Each row of a before or after table is a point. One or more steps were done to the points. Then noise was added and the rows were shuffled. The steps act on columns, c1 being the first. Write out the steps. A step turns or swaps two columns, mirrors them in a line or flattens them onto one, adds a multiple of one to another, or multiplies or shifts one. Angles are multiples of 10 degrees, from the lower column toward the higher: turns from -170 to 170, lines from 10 to 170 but not 90. Use the fewest steps. Two steps may share a column if one is a turn and the other turns, adds or multiplies; they go together, in the order done. Otherwise the lowest column goes first.

Before (8 x 3):
-47, -37, 36
-24, 54, 38
-19, 1, -68
-1, 62, 103
-16, -30, -57
-36, -18, -28
-47, -13, -10
36, 24, -32
After (8 x 3):
-19, 3, -206
-13, -29, -172
3, 66, 311
-45, -13, -33
-49, -39, 109
-36, -22, -84
31, 22, -95
-21, 56, 113
Steps: multiply c3 by 3

Before (9 x 8):
32, -11, -151, -17, -76, 13, -58, 8
-17, -11, 29, 10, -1, 21, -5, 63
24, -15, 34, -39, -56, 1, 50, -116
42, 45, -77, 10, -84, -25, 41, -43
42, 59, -38, -18, -53, 39, 0, 5
18, 2, -31, -48, -18, -7, -11, 60
27, 5, 4, 4, 53, 36, 52, 30
-93, 29, -12, -43, -56, 22, 45, 55
-20, 95, -6, -29, -11, -5, -27, -18
After (9 x 8):
76, -38, 3, -78, -29, 6, -12, -108
12, 14, -2, -91, 13, -9, -19, 65
59, 54, 8, -58, 9, 32, -49, -3
26, -9, -3, -55, 22, -9, -92, 9
18, 12, 9, -42, 18, 38, 77, 27
83, 36, -7, -30, -26, -41, -32, -54
-17, -1, 5, -23, -14, 23, -1, 68
0, 41, 5, -84, -119, 20, -8, 47
-23, 91, -5, -72, -4, -6, -34, -33
Steps: turn c5 and c7 by 50 degrees; turn c1 and c5 by 50 degrees; turn c2 and c8 by -10 degrees; flatten c3 and c6 onto the line at 80 degrees; shift c4 by -40

Before (11 x 12):
17, 16, -97, -43, 4, 51, 31, 43, 49, 63, -72, -24
-30, -89, -10, 56, -12, 10, 3, 0, -27, -64, -45, -3
-29, -55, 40, -27, -58, 34, -1, 58, 60, 55, 6, 22
48, -96, -25, -14, -37, 34, 38, -5, -29, 72, -69, -39
-40, -102, 30, 45, -27, 62, -75, -13, -9, 45, 24, -5
-23, -14, -17, -61, 7, 12, -93, 5, 12, 73, -14, 32
16, 26, -42, 31, 76, 34, 35, 1, -27, -44, 38, 89
8, -57, 47, -60, 55, 78, -12, 7, -55, -33, -21, -32
-10, 22, 12, 48, 21, -11, -27, 26, -1, 37, 27, -29
54, -38, 16, -56, -5, 46, -70, 62, -1, -53, -27, 69
-21, -17, 50, -10, -15, 76, 0, 39, 51, -37, -94, 47
After (11 x 12):
-4, -5, -27, -78, 52, 69, -47, -25, -10, -58, -29, 63
30, 2, -59, 8, -15, -38, -7, -24, -26, -50, 37, 90
-48, -29, -16, 4, 58, 40, 29, -7, 58, 57, 9, 21
21, -129, -9, 59, 0, -5, -3, 5, -33, -65, -46, -5
33, -15, 18, 35, 18, 20, -11, -23, -7, 40, 28, -26
-9, 49, -84, -39, 33, -72, -42, -21, 50, 53, -78, -26
-15, -18, -63, 11, 40, 67, 25, -13, 53, -46, -92, 44
6, -134, -27, 55, -2, 86, -40, 14, -8, 38, 25, -12
-37, -12, -58, -37, -6, 70, 22, -22, -56, -36, -18, -30
15, -83, -46, -45, 5, -32, 20, 15, -27, 70, -74, -33
-64, 34, 6, -26, 3, 46, -84, -7, 1, 73, -10, 33
Steps: add -0.7 times c4 to c2; turn c1 and c4 by -50 degrees; turn c3 and c7 by 40 degrees; turn c3 and c6 by 70 degrees; multiply c5 by 0.4; turn c5 and c8 by -120 degrees

Before (8 x 24):
-66, 127, 37, 63, 8, -101, 51, 42, -45, 7, -77, 60, 29, 32, 0, 90, 31, 49, -12, -81, 32, 57, -9, -71
35, 3, 26, -17, -36, 17, -1, 69, -5, -2, 58, -8, 45, 20, -51, -65, -74, -23, 9, 40, -35, 51, 20, 11
55, -27, -38, 7, 56, -22, 67, -54, -14, -6, 4, -1, -22, -6, -25, -18, -11, -7, 14, -8, -67, -41, 11, -1
36, -19, -19, 25, -24, 14, 3, -8, 36, 22, -7, -3, 3, -41, -15, -11, -78, 4, 51, 2, -104, -37, 58, -19
61, 11, -46, 20, 1, 21, 73, -42, 29, 27, 8, -55, -69, -54, 16, -17, -14, 13, 49, -17, -41, -40, -33, -5
85, 2, -9, -19, -13, 42, -29, -48, 2, 41, 34, -16, 28, -9, -18, 3, -35, -32, 33, 38, -53, 17, 23, 28
86, -26, 66, -63, -4, 2, -60, 28, -20, -43, 40, -27, 18, -4, -48, -25, -47, 6, 45, -17, 35, 46, 52, 29
-38, 63, 63, 92, 48, -107, 5, 17, -41, -2, -43, 21, 41, -13, 17, 107, -30, 63, -35, -61, 1, 19, -80, -35
After (8 x 24):
42, -1, -6, -19, -15, 40, -24, 55, 5, 43, 35, -20, 27, -11, -16, -4, 31, -32, 17, 48, -55, 16, -76, 29
26, -24, -18, 25, -17, 15, 7, 46, 92, 29, -5, -4, 1, -42, -14, 48, 74, 3, -26, 22, -102, -36, -45, -19
-111, 127, 36, 64, -1, -103, 47, -39, -110, 0, -74, 62, 32, 32, -2, 0, -32, 48, -24, -119, 35, 57, 18, -75
45, -25, -36, 2, -49, -22, 68, 43, -36, -33, 5, 0, -23, -4, -24, -3, -7, -7, 33, 27, -67, -41, -39, 0
-111, 65, 63, 92, -47, -108, 9, -36, -105, -27, -46, 23, 42, -14, 19, -81, 14, 63, 10, -125, 3, 19, 8, -35
65, -26, 68, -65, 8, 2, -59, 16, -50, -33, 39, -28, 18, -3, -51, 29, 52, 2, -51, -86, 35, 48, -77, 29
47, 14, -45, 17, -19, 21, 71, 67, 78, 21, 8, -54, -68, -55, 19, -48, 6, 12, 2, 29, -42, -41, -29, -3
76, 6, 25, -19, 3, 15, -1, -38, -12, 15, 57, -10, 43, 21, -51, 22, 77, -21, -61, 17, -31, 51, -6, 12
Steps: turn c1 and c16 by 60 degrees; turn c16 and c23 by -110 degrees; add -1 times c3 to c20; turn c5 and c10 by -30 degrees; turn c5 and c17 by -160 degrees; turn c8 and c19 by -130 degrees; multiply c9 by 2.5
